Rows are points. The window is the flat piece filled in between its corners: a triangle in 3 columns, a solid with four corners in 4, and so on. A path goes straight from each point to the next, and from the last back to the first. List the points from which the path goes on through the window.
In the rows, 128 means zero.

Window:
[[ 57 127 149 146]
 [ 76 133 122  89]
 [145 102 209 186]
 [172 190  68 132]]
Path:
(1): [ 53 188 145  51]
(2): [107  83 107 143]
(3): [122  86 112 158]
(4): [ 79 182 153  86]
(5): [ 71 174 187  90]
(6): [ 63  66 109 117]
(7): [77 78 73 93]
(8): [ 90 150 165 124]
(9): [120 173 132 111]
(10): [173 158  28 185]
(11): [106 112 104 108]
(12): [129 191 171 122]
(13): [ 64 188 196 151]
(14): [114  89 164 137]
(15): [ 68 112  93 108]
(16): [ 90 195 128  88]
Through the window after points: 1, 3, 7, 9

Window:
[[159 142 170  82 164  84]
 [ 31 201  56 131  90 101]
 [117 152 139  56 170 153]
 [ 76 122 183 127 119 105]
 [149 181 183 110 134 120]
 [ 64  50 100 109  48 163]]
Path:
(1): [ 82 159 127  85  96  98]
(2): [ 78 140 110 151  91 163]
(3): [141 141 175 177 162 159]
(4): [ 51 132 151  83 102  87]
(5): [ 51 167 167  94  38 116]
(6): [ 95 134 122 133 160 124]
(7): [ 61 146  89 139 151 116]
(8): [138 203 152  53  63  72]
(9): [116 134 167  34  93 148]
(10): [105 143  64 134 184 130]
(11): [ 87 168  96 137 136 113]
(12): [ 44 153 115  18  77 151]
Through the window after points: 3, 7, 11

Window, 6 rows:
[[ 96 146 155 111  76  86]
 [151 145  59 157 157 211]
 [ 81 129  88 140 217 147]
 [103 144 156  39 157  49]
 [149 170 163 209 160 102]
 [137  95 191  81  25 198]]
Path:
(1): [123 152 165  92  69 176]
(2): [126  68 168  94  77 122]
(3): [132  70 127  57 115 114]
(4): [126 166 152 121  93 145]
(5): [ 92 159 128 119  84 153]
(6): [147  93  93 103 178 117]
(7): [154 115  98 147 131 161]
(8): [125 179 138 139 126 126]
(9): [ 34 223 182 116 132  70]
(10): [173  71  84 111 138 106]
(11): [110  99 133 140 127  93]
(12): [ 82 177 153 111 162 132]
(13): [ 84 172 135 139 190 152]
(14): [139 125 135 123 165  97]
(15): [135 110 141 132 128  93]
(16): [ 92 249 180 159 136 117]
Through the window after points: 1, 15

Window:
[[ 30  75 202 105 106 152 136  54]
 [ 78 176 184 101 170 137 118 153]
 [169 122 151 157 177 119  81 118]
 [159 148 142  97 149 204 137 136]
 [ 97  77  74  98 100 172 101 131]
 [199 195 104 211 223  86 149 114]
 [ 56  45 170 131 152 205 150 131]
 [170 184 169  77  77  76 136 203]]
Path:
(1): [111 163  73 195 110 219 119 105]
(2): [116 208 142 196 130 152  82 120]
(3): [210 151 107 164 235  90 178 121]
(4): [108  78 140  45 128 160 104 121]
(5): [ 79 143 139 206 101 189 148 172]
(6): [102 168 153 149 131 208 118 174]
(7): [196 125 153  42 136  88 148 114]
(8): [226  83  59  21 132 136 137 144]
(9): [120 159 164 160 157 130 117 153]
(10): [ 72 155 115 182 120 208  74 180]
(11): [131 137 169  83 158 147 146 129]
(12): [114 130 141  90 158 123 144 110]
(13): [110 142 151 167 132 172 134 121]
(14): [ 95 184 137 186  95 114  39 174]
(15): [185 149 152 101 174 122 146 124]
(16): [ 97  45 124  51 125 126 108 147]
Through the window after points: 2, 6, 10, 16

Window (8 x 8):
[[158  33  92  96 125 125 190 101]
 [151 182  74 116  92 198 170  69]
 [ 96  54 130 180  91  83 198 107]
 [164 215 123 105  85 199 116 136]
 [ 60 120  74 128 142  74 110 135]
 [139  66 140 135 133 184 149  68]
 [149 108 151 104 167  98 151  68]
 [177 199 116 121  46 179  78  67]]
Path:
(1): [ 83  86 120 101  93 170 158  92]
(2): [175 109 110 163 205  67 135 105]
(3): [142 132  13 203 133 142 158  96]
(4): [134 132 132 103  69 170 145  88]
(5): [ 44  82 108  73  65 124 137 131]
(6): [194 124 116 158 173 135 158  46]
(7): [148  91  88 178 144 154 143 100]
(8): [113 164 117  94  86 127 104  97]
(9): [ 62 142  93  80  23 163 109 113]
(10): [211 187 124 144 100 160  95  59]
(11): [194 158  42 164 127 176 175 105]
(12): [115 159 132  81  76 176 144  71]
Through the window after points: 7, 9, 11

Window, 9 rows:
[[ 97  98 108 192 134 161 154 191 119]
 [189 116  40 142  94 129  65  96 129]
 [113  99 119 157 173 106 204 185  85]
 [ 85  53 112 146 166 130 121 178 114]
 [127 170 141  92 110 135 151 149 135]
 [ 98 147  70 157 108 126  89  38 173]
 [ 88 165  88 166 110 126  55  65 105]
 [126 174  31 136 128 118  67 110 154]
 [133 153 104  94 157 191 160 130 109]]
Path:
(1): [ 46 115  22 108 116 125 109  87 137]
(2): [143 138 126 177 130 136 101  87 157]
(3): [176 129 105 193 158 142 125 121 152]
(4): [ 54 117  46 109 110 134  89 119 102]
(5): [115 124  69 135 111 119 107 109 120]
(6): [130 128 107 173 132 136  98 132 135]
(7): [134 120  95 149 172 121  94 124 137]
(8): [107 125  77 142 101 145 157 126 134]
(9): [102 144  65 143 106 140 119 119 133]
(10): [107 152 123 143 199 109 102 103 144]
(11): [155 129 115 213 164 143 126  46 124]
(12): [ 77 163  75  77  78 128 115 183 130]
(13): [121 152  69 140  71 140 120  98 155]
(14): [134 144 126 107 249 107  67 137  99]
(15): [131 153  94 161 136 140  78  97 129]
(16): [ 76 102  63 131  84  96 152 120  92]
Through the window after points: 1, 13, 15

Window, 11 rows:
[[241  62 204 156  68  87 141  97 140  57 198]
 [152 132 202  39 136 113  45 178 182 150 158]
 [158  81  29  95 154 112 153  62 156 105  68]
 [153  73 137 110  77 122 153 190 144 122 150]
 [ 75 135 223  36 217  61 100 155 122 121 135]
 [ 72 144 246 138 173 191 134 169 156 131 238]
 [158 143  54  88  65 154 161  90 113 163 141]
 [ 92 218 138 141 179 148 178 158 159  76 171]
 [137 132  85 187 135 111 124 114 131 158 170]
 [104 143 211 166 195 110 137 103 128 148  61]
 [135 148 122 175 197 171 123  83  38  78  67]]
Path:
(1): [191 121  70  96 184 145 154 138 100 148 127]
(2): [ 57 156 177 186  71 129 166  67 148  87 150]
(3): [101 107 204 189  74 132 110  74 164  57 162]
(4): [176 107 139  77 151 126 135 158 117 173 162]
(5): [166 121  94  76 162  94 166 137 139 147  92]
(6): [ 74 117 185 117 139 133  70  75 130  80 178]
(7): [ 97 126 155 120 147 133 116 117 151 114 144]
(8): [196 143 150 130 180 198 221 182 131 151 237]
(9): [199  86  90 114 209 137 165 105 125 124  97]
(10): [109 132 108 113 117 116 135  92 149 119 109]
(11): [ 35 105 182  78 133 110  74 113 131  76 110]
(12): [175 161 196 127 223  91 159 153 131 177 142]
(13): [198 123 115 101 166 111 147 138 125 107 110]
(14): [ 77 121 137 157 109 130  87  70 108 129 119]
(15): [ 69 135 181 112 116  78  83 109 121  40  89]
(16): [174 123 170  44 193 125 104 177 171 203 184]
Through the window after points: 5, 7, 9, 11, 15

Window (11 x 11):
[[169 186 128 127 126 107  87 194  65 145 215]
 [115 129 126 114  35 116 161 145 179 154  83]
 [199 130 124 116 118 130 144 145 149 179 192]
 [154 118 184 166  93 115  85 185 180 142 174]
 [147 122 152 103 162  64 137 175 132 162 139]
 [ 88  59 133 109  59  76 147  94 155 147 172]
 [117 216 189  57 156 235 120  22 105 122  70]
 [193 249 119  85 191 146  90  55 149  56  62]
 [121 130 121 155  89  84 109 105 160 213 121]
 [191 170 153 146 144 185 114  78  89  94  55]
 [ 99  84  80 115 104 148 104 131 181 156  89]]
Path:
(1): [148 103 124 106  84 145  46 108 173 187 126]
(2): [181 142 150  88 109 115  70 146  91 158 177]
(3): [148 177 126 149 141 126 134 147 117 128 135]
(4): [126 171 141 123 147 145 143  86 145 103 115]
(5): [169 157 122  80 113 133 105  95 120 154 103]
(6): [192 106 201  32 140 105  85  89 130 145  99]
(7): [103 219  64 190 116 158 149  90 152  77 121]
(8): [111 217 143 164 148  85 243 122  88 125 103]
Through the window after points: 2, 6, 8

Window:
[[ 32  45 162 160  97 117 101 137  97 135 175 146]
 [ 44  96 206  38 130 145  87  89  72 168 209  96]
 [ 71 167 107 171  91 119 159 170 133 133 142 121]
 [ 48 102 249  83 100 121  79 153  19 120 131  68]
 [169 117 105 131 104  81 115  53 186 132  72 142]
 [146 142 110 146  72 144 105 162 107  96 157 187]
 [190 172  79 202 136  75 205  81  99  82 129 200]
 [136 128 110 133 180  96 116 148 187  68 104 158]
 [ 60  53 185  68  83 162 153 131 105 100 150  94]
 [175 157 150 218 132 147 175 141 166 132 125 206]
 [ 49 102 125 126 132 192 112 125  92 137 102 160]
 [206  61  85 105 181 106 104 124 152 147  89  68]]
Path:
(1): [122 113 128 114  66  94  79 149  64 173  56 239]
(2): [ 69 115 164 158 189 207 170 106 159  83 191  54]
(3): [157 110 169 185 131 121 123 114  82  17 135 113]
(4): [ 76 139  92  62 127  91 146 147 185 231 139 167]
(5): [100 113 153  78  93  91 164 169 125 122 150 180]
(6): [104 118 129 155 106 146 132 116 111 109 133 111]
(7): [110 137 157 187  95 164 104  96 142 107 182 130]
(8): [120  96 136 143 124 109 143 147 122 138 116 175]
(9): [135 112 151 109 130 111 124 147 121 134 118 169]
(10): [101  96 115 159 122 153 132  90 112  91 148 113]
(11): [ 90 154 136 160 125 161 105  67 142  87 130 129]
(12): [175  90 104 129  89  76 169 192  84 133 145 184]
(13): [121 116 130  78 105  86 124 143 127 116 135 179]
(14): [114 120 117 238 126 166 132 110 104 102 140 135]
(15): [ 47  99 204 131 105 165 117  67 109  80 213  63]
(16): [113 116 136 103 133  83 118 206  74 181  42 158]
Through the window after points: 1, 5, 7, 11, 13

Window (12 x 12):
[[179 109 116 173 120 182  94 126 112 188 112 167]
 [ 94 128 132 138 186 174 175 130  79 127 215 173]
 [157 114  90  96 109 125  82 140  52 152 193 155]
 [152 149  66 110 149  97  29 125 117 122 155  83]
 [ 83 148 136 189 112  62 202  55 125 106 108 133]
 [ 75 144 206  74  93 108 111  81 160 131 125  39]
 [156  92  42  84  60 156 147 152 183 162 142 187]
 [138 173 132 154  95  25 184 122 182 104 116 166]
 [ 82 219 198  90 106 201 131  43 110 133 170 115]
 [164 137  87 107 177 123 190 138 110  86  77 151]
 [143 119 112  84 130 188 148 121 142  48 120 209]
 [174 169 101 153  87 159 165 140 128  52 136 149]]
Path:
(1): [184 158 108 127 130 103 182  60 149  88 154 151]
(2): [ 82 134 135 136  91 159 155 202  98 117  94 164]
(3): [151 157 118 134  92 132 101 145 116 126 108 154]
(4): [149  91  78  78 179 138 240  37 169  80 153 130]
(5): [197 103 159 112 142 113 179  96 173  99 164 133]
(6): [ 75 190 101 142 100 120 120 108 116 131 115 139]
(7): [ 80 175 102 132  51 123 210 184 124 102  53 185]
(8): [161 122 143 157 176  67 130  22 141 110 185 116]
(9): [249  57  91 131 159 111 118  77 162 165 102 115]
(10): [ 98 168 126 144 112 180 135 153  87 132 134 180]
(11): [100 154 120 129 118 136 106 181 133 106 132 166]
(12): [180 129 114 121 119 132 223  18 151 100 111 122]
(13): [190 137 116 152 116 153 152  97 133 108 179 109]
(14): [ 68 157 112  60 129  83  97 156 108 106  65 149]
(15): [ 66 154 104 176 135  95 149 172 164  82  71 204]
(16): [190 135 114  85  74  98 156  90 154 146 173 125]
Through the window after points: 7, 9, 13, 15

Window:
[[175 152 134  64 134 105 131 142 121 133  35 169  94  91]
 [140  85  99 150 100 211 109  58  66 183 195 169  81 147]
 [165  66 103 170 134 127  95  90 135 195 160 131  77 212]
 [173  63  93 160 160 172 159  53  97 171 189  81  93 156]
 [186 225 139  99 189 110  79 145 137 136 125 162  62 107]
 [148  99 121 166 135 136 117 115  80 128 175 140 154 170]
 [186 140 109  11 125 116  82 163 116 131 113 113 119 134]
 [ 52 117  80  55 177 134 114  84 134 173 159 138 189 181]
 [ 41 149  50  83 182 128 110 179  86 181 125 101 145 179]
 [161  84 115 184 165 194  57  45  91 130 137 113  78 174]
 [151 196 155  69 100 115 124 143 150  90  93 121  56 135]
 [188 148 104  63 132 173 131 182 174  83  94 180  82 107]
 [148 118 179  49 168 117 107 173 128 109 112 153  53 111]
 [ 65 139 127  58 140 208 125 172 135 215 125 112 213 144]]
Path:
(1): [169 152 130  82 141 162 120 112 120 142 138 142  79 161]
(2): [187 128 145  55 145 137 144 150 103 151  89 150  68 220]
(3): [ 93 122  96 119 164 143  64 124 117 129 154 111 124  88]
(4): [107 113  79 136 119  76  97  97 139 141 150 167 113  54]
(5): [168 165 140  98 170 161 104 145 105 145 134 133 105 173]
(6): [151 160 134 105 154 181 179 168 130 129 105 164  46 187]
(7): [124 129  94  30 134 101   7 108 110 157 138  97 220  39]
(8): [127  98 129 106  80  81  64 129 163 133 116 126 100  68]
(9): [158 155 123  72 148 149 128 131 117 127 123 125  90 161]
(10): [121 158  89  52 162 169 139 131 108 184 161 133  94 228]
(11): [122  94 110 139 143 109  86 131 104 122 122 115 157  95]
(12): [148 101 117 100 137 130  77 163 156 144 135 136 157 100]
(13): [148 212 128  52 159 150 163 129 104 136  97 161  32 170]
(14): [142 148 144  61 127 148 138 133 106 146 103 167 113 164]
(15): [145 130  94  91 163 130  94 132 141 144 111 124 117 106]
(16): [119 123  86 196 156 120  50 122  87 180 151 185 105  51]
Through the window after points: 2, 4, 8, 10, 14, 16
